Every row gives one point. Two turns around zero, p and q, are shown by what they do to some points. Where does a point land after both, in the order given? Backwards means that the second turn is done in reverse. Each puzzle has new turns, and all numbers are rounded.

Turn p:
[ 0.30  0.22 -0.26] -> [-0.06  0.17  0.42]
[ 0.10 -0.41  0.39] -> [ 0.16 -0.53 -0.15]
[-0.40  0.47  0.17] -> [-0.49  0.26 -0.33]
[ 0.00 -0.27 -0.30] -> [0.38 0.11 0.06]
Turn q:
[-0.46 -0.03 -0.06] -> [-0.06 -0.20 -0.41]
[-0.09  0.63  0.28] -> [-0.21  0.60 -0.27]
[ 0.31 -0.22 -0.24] -> [ 0.28 -0.14  0.32]
[ 0.24 -0.38  0.02] -> [-0.01 -0.26  0.37]
Where do these land?
p, then q: [ 0.18 -0.17 -0.03] -> [-0.11 -0.04  0.22]
q, then p: [ 0.10 -0.33  0.39] -> [ 0.02 -0.13 -0.50]
q, then p backwards: [-0.53  0.28 -0.44] -> [-0.59 -0.43  0.12]
p, then q: [-0.03 -0.34  0.08] -> [ 0.16 -0.12  0.28]
q, then p: [0.27 0.55 0.00] -> [-0.53  0.19  0.24]

Turn p:
[ 0.46  0.26  0.21 -0.14 -0.16 -0.32] -> [ 0.20  0.23 -0.36 -0.02  0.31  0.39]
[-0.49  0.10 -0.40  0.23  0.07  0.11] -> [-0.08  0.18  0.49  0.13 -0.18 -0.39]
[-0.29 -0.30  0.12 -0.11 -0.51 -0.04] -> [-0.26 -0.16  0.19  0.24 -0.29  0.44]
[-0.07 -0.13 -0.04  0.34  0.01  0.40] -> [ 0.24 -0.24  0.19 -0.05 -0.32 -0.21]
[-0.01  0.28  0.46 -0.41 -0.30  0.32] -> [ 0.04 -0.11 -0.53  0.55 -0.18  0.15]
[ 0.22  0.23  0.31 -0.10  0.40 -0.47] -> [ 0.03  0.03 -0.24 -0.04  0.73  0.01]
[ 0.19 -0.45 -0.66  0.19  0.49  0.00] -> [-0.17  0.06  0.26 -0.83 -0.07 -0.39]
Turn q:
[-0.01 -0.13 -0.32 -0.57 -0.02  0.11] -> [ 0.36  0.23  0.21  0.10 -0.35  0.30]
[ 0.09 -0.01 -0.07 -0.12 -0.02 -0.37] -> [ 0.08  0.21 -0.31  0.01 -0.13 -0.03]
[ 0.32  0.22  0.60  0.67 -0.14  0.32] -> [-0.81 -0.44 -0.03 -0.15  0.45  0.04]
[-0.28 -0.06  0.13 -0.20 -0.23 -0.27] -> [ 0.11 -0.15 -0.19  0.07 -0.40 -0.18]
[ 0.19 -0.65 -0.38  0.69 -0.03  0.58] -> [ 0.08 -0.24  0.27  0.67  0.87  0.28]
[ 0.06  0.01 -0.14 -0.44  0.33 -0.14] -> [ 0.16  0.49  0.12 -0.07 -0.24 -0.02]
[-0.12  0.42 -0.24 -0.28  0.01 -0.19] -> [ 0.31  0.13 -0.10 -0.44 -0.22  0.02]
[-0.26  0.20  0.42  0.24  0.11 -0.05] -> [-0.28 -0.23  0.03 -0.20  0.02 -0.43]
Where do these land?
q, then p: [ 0.21 -0.70  0.10  0.14  0.30 -0.13] -> [ 0.46  0.09  0.51  0.11  0.34 -0.24]
p, then q backwards: [-0.03  0.39 -0.42 -0.09  0.04 -0.34] -> [ 0.31 -0.07 -0.08 -0.04  0.57 -0.12]
p, then q: [0.18 0.03 0.31 0.46 0.05 0.83] -> [-0.15  0.20 -0.61  0.57  0.07  0.51]
p, then q: [-0.19  0.04 -0.01  0.00 -0.31 -0.16] -> [-0.18 -0.28  0.14 -0.11  0.13 -0.03]
p, then q backwards: [ 0.07  0.30  0.20 -0.05 -0.02 -0.32] -> [ 0.26 -0.18 -0.29  0.22  0.06  0.00]
q, then p backwards: [-0.02  0.17 -0.19 -0.16 -0.23 -0.40] -> [ 0.44  0.08  0.01 -0.10 -0.10  0.29]
q, then p backwards: [ 0.35 -0.06  0.17 -0.09 -0.11  1.06] -> [-0.51 -0.59  0.13  0.22 -0.45 -0.65]
q, then p: [-0.32  0.06 -0.22  0.20 -0.05 -0.50] -> [-0.09  0.40 -0.01 -0.49  0.14  0.13]
q, then p: [-0.25 -0.22  0.06 -0.41  0.33 -0.04] -> [ 0.32  0.11 -0.01  0.25  0.21  0.41]

Turn p:
[-0.50 -0.31  0.08  0.95  0.37  0.10 -0.11  0.47  0.36] -> [ 0.18  0.53 -0.68 -0.49 -0.55  0.61 -0.16  0.05  0.19]
[-0.18  0.45 -0.40  0.12 -0.20  0.20 -0.22  0.34  0.02] -> [ 0.12 -0.18 -0.23  0.12 -0.15  0.33  0.17  0.07 -0.61]
[-0.06  0.19  0.09 -0.65  0.07 -0.09  0.37 -0.11 -0.17] -> [-0.33 -0.12  0.35  0.49  0.08 -0.18  0.31 -0.13  0.17]
[ 0.06 -0.15  0.11 -0.06 -0.51  0.21 -0.07  0.38  0.34] -> [-0.07  0.15 -0.45 -0.17  0.23 -0.24  0.30  0.29 -0.25]
[-0.08 -0.08 -0.14  0.26  0.22  0.25 -0.46  0.31  0.75] -> [ 0.27  0.27 -0.56 -0.39  0.31  0.55  0.17 -0.16 -0.12]
[ 0.03  0.00  0.23 -0.26 -0.17 -0.37  0.28 -0.10 -0.17] -> [-0.10 -0.08  0.10  0.37  0.00 -0.38 -0.02  0.13  0.28]
[ 0.47  0.00 -0.13 -0.24 -0.14 -0.40  0.03 -0.17 -0.34] -> [ 0.15 -0.48  0.37  0.14  0.19 -0.30 -0.12  0.24  0.15]
[ 0.01 -0.20 -0.04 -0.45 -0.12  0.04 -0.25 -0.38 -0.77] -> [-0.59 -0.51  0.44  0.00  0.11 -0.25 -0.42 -0.04 -0.10]
[ 0.08  0.23  0.12  0.00 -0.25  0.10 -0.03 -0.55 -0.11] -> [ 0.07  0.08  0.25  0.15  0.08 -0.37 -0.29 -0.25 -0.28]
[ 0.30 -0.05 -0.15 -0.20  0.10  0.23  0.53 -0.21 -0.45] -> [-0.13 -0.15  0.71 -0.11 -0.24 -0.27  0.24 -0.01  0.05]
[-0.09 -0.17 -0.25 -0.11 -0.05 -0.24  0.04 -0.40  0.02] -> [ 0.06 -0.33 -0.02  0.00 -0.01 -0.23 -0.11 -0.35  0.18]
[-0.04  0.09  0.48  0.63  0.69 -0.02 -0.12  0.42  0.52] -> [ 0.36  0.82 -0.26 -0.10 -0.03  0.74 -0.08  0.16  0.35]
Turn q:
[ 0.37  0.03 -0.47 -0.04  0.07  0.05 -0.06 -0.16  0.34] -> [-0.25 -0.04  0.09 -0.58  0.26 -0.16 -0.03  0.03  0.08]
[ 0.01  0.33  0.15  0.29  0.12  0.39 -0.29 -0.27  0.23] -> [-0.36 -0.39  0.13  0.22  0.34  0.04 -0.14 -0.11  0.31]
[-0.08 -0.23 -0.02  0.30 -0.19  0.27  0.27 -0.08 -0.07] -> [ 0.39 -0.09 -0.14  0.00  0.18  0.12 -0.29 -0.17  0.03]
[-0.40 -0.06 -0.30 -0.39  0.57  0.37  0.27 -0.47 -0.15] -> [ 0.08  0.50 -0.06  0.05  0.77  0.36  0.39  0.13  0.17]
[-0.10  0.35 -0.45 -0.11 -0.15  0.19 -0.34 -0.28  0.21] -> [-0.26 -0.06  0.13 -0.09  0.44 -0.48  0.21 -0.23  0.18]
[ 0.41 -0.04  0.32  0.43 -0.09 -0.66 -0.32 -0.29 -0.40] -> [-0.39 -0.32  0.05  0.10 -0.31  0.19 -0.18 -0.25 -0.87]
[-0.21 -0.34  0.48 -0.59 -0.24  0.20 -0.05  0.33 -0.01] -> [ 0.24  0.02 -0.63  0.29 -0.39 -0.08  0.30  0.29  0.27]
[ 0.31  0.51 -0.07  0.37  0.29  0.27  0.60  0.31 -0.28] -> [ 0.06  0.36  0.46  0.14  0.15  0.09 -0.82  0.34  0.07]
[-0.41 -0.29  0.41  0.37  0.41  0.32 -0.47  0.06 -0.30] -> [ 0.25 -0.61  0.11  0.60  0.17  0.43  0.25  0.23 -0.06]
[-0.09 -0.09  0.09 -0.31 -0.32 -0.70  0.22  0.43  0.48] -> [ 0.07  0.29 -0.01 -0.35 -0.90 -0.14  0.24 -0.22  0.17]
[ 0.00  0.09 -0.30 -0.28 -0.28 -0.16  0.02  0.25  0.24] -> [ 0.05  0.19  0.03 -0.28 -0.22 -0.44  0.13 -0.04  0.15]
[ 0.20 -0.25  0.15 -0.03 -0.20 -0.53  0.13  0.17 -0.30] -> [ 0.12  0.13 -0.14 -0.08 -0.50  0.04 -0.07  0.00 -0.52]
Where do these land?
q, then p: [-0.07  0.36 -0.02  0.24 -0.21  0.12  0.25 -0.41 -0.02] -> [ 0.13  0.08  0.08  0.04  0.11  0.22 -0.44 -0.44 -0.03]
p, then q backwards: [ 0.11  0.06  0.31  0.13  0.42 -0.27  0.30 -0.34 -0.19] -> [-0.27  0.45  0.04  0.21  0.04  0.07  0.34  0.35  0.22]
q, then p: [-0.42  0.17 -0.18  0.19  0.34  0.00  0.12  0.31  0.26] -> [ 0.11  0.64  0.02  0.08  0.28 -0.17  0.12  0.10  0.09]
q, then p: [-0.20 -0.47  0.40 -0.44  0.33  0.41 -0.38  0.05 -0.06] -> [ 0.19 -0.02 -0.11 -0.51 -0.47  0.13  0.68  0.16  0.08]
p, then q: [ 0.03 -0.45  0.07  0.14 -0.20 -0.41 -0.13 -0.25  0.03] -> [-0.21 -0.18  0.10 -0.44 -0.15 -0.11  0.45  0.00 -0.06]
p, then q backwards: [ 0.11 -0.16  0.65 -0.47  0.20  0.10 -0.21  0.04  0.23] -> [-0.02  0.46 -0.21 -0.30  0.34  0.36  0.17 -0.46  0.02]
q, then p backwards: [ 0.35  0.30 -0.43  0.04  0.21  0.41 -0.21  0.40  0.23] -> [ 0.60 -0.46  0.23 -0.15 -0.11 -0.18  0.04 -0.02 -0.42]
q, then p: [ 0.14  0.39 -0.25 -0.29 -0.31 -0.49 -0.01 -0.52 -0.35] -> [-0.09 -0.29  0.26  0.64 -0.45  0.06 -0.43 -0.28 -0.04]
q, then p backwards: [ 0.16  0.24 -0.05  0.25 -0.33 -0.09 -0.40  0.16 -0.49] -> [ 0.03  0.33 -0.07 -0.12 -0.58  0.00 -0.01 -0.31 -0.36]
p, then q: [-0.20 -0.45 -0.50  0.21 -0.44  0.22  0.66  0.57  0.36] -> [ 0.44  0.89 -0.27 -0.57 -0.19 -0.41 -0.17 -0.20 -0.05]
